Each point is reached from the start by the listed moves, each made once or not at all, plus a little noise. Say if it took an odd or an even number of moves. Then give how often each move was made.

Moves:
(1): [ 5.6  2.0  1.9 -3.1]
(2): [-0.1  5.1 -1.2  2.7]
Start: [0.4 1.3 1.0 2.6]
Points:
[ 0.3  6.6 -0.5  5.1] => odd (0, 1)
[ 5.9  3.4  2.7 -0.5] => odd (1, 0)

Moves:
(1): [ 1.8 -4.2 -1.5  3.5  1.7  1.0 -4.0  0.2  2.1  1.7]
(2): [ 0.9  4.0  5.1  1.2 -1.1 -0.5 -1.6  1.0  2.5 -1.7]
(3): [ 2.4 -2.8  1.6  0.3  0.1 -2.5  0.4 -2.2  1.4  0.5]
(4): [-2.1 -0.8  1.7  3.5 -1.4 -1.1 -1.3  0.0 -0.1 -0.6]
(5): [ 0.5  1.7  0.9  3.1  3.4  0.2 -0.2  2.6 -1.7  5.1]
(6): [-1.7 -1.0  0.4 -0.8  0.5  3.0  1.2  2.4  0.5  2.0]
(7): [ 0.7  0.4 -2.3  2.4  1.1  1.1  3.1 -0.5  1.3  0.4]
(8): [ 6.1  0.6 -1.3  0.8 -1.1 -3.3  0.3  5.8 -1.1 -0.6]
Start: [ 0.5 -0.3  0.7 -1.9 -1.5 -5.1  1.3 -1.9 -1.2 -2.0]
Points:
[ 10.9   3.6   4.6   6.0   0.9 -10.0   3.3   4.7   1.2   1.8] => odd (0, 1, 1, 0, 1, 0, 1, 1)
[ 2.6 -4.7  5.9  8.2 -0.3 -4.2 -1.0 -1.1  6.5  0.3] => even (1, 1, 1, 1, 0, 1, 1, 0)
[ 7.8  1.0  5.7 10.2  0.0 -8.7 -5.5  7.5  0.5  1.9] => odd (1, 1, 0, 1, 1, 0, 0, 1)
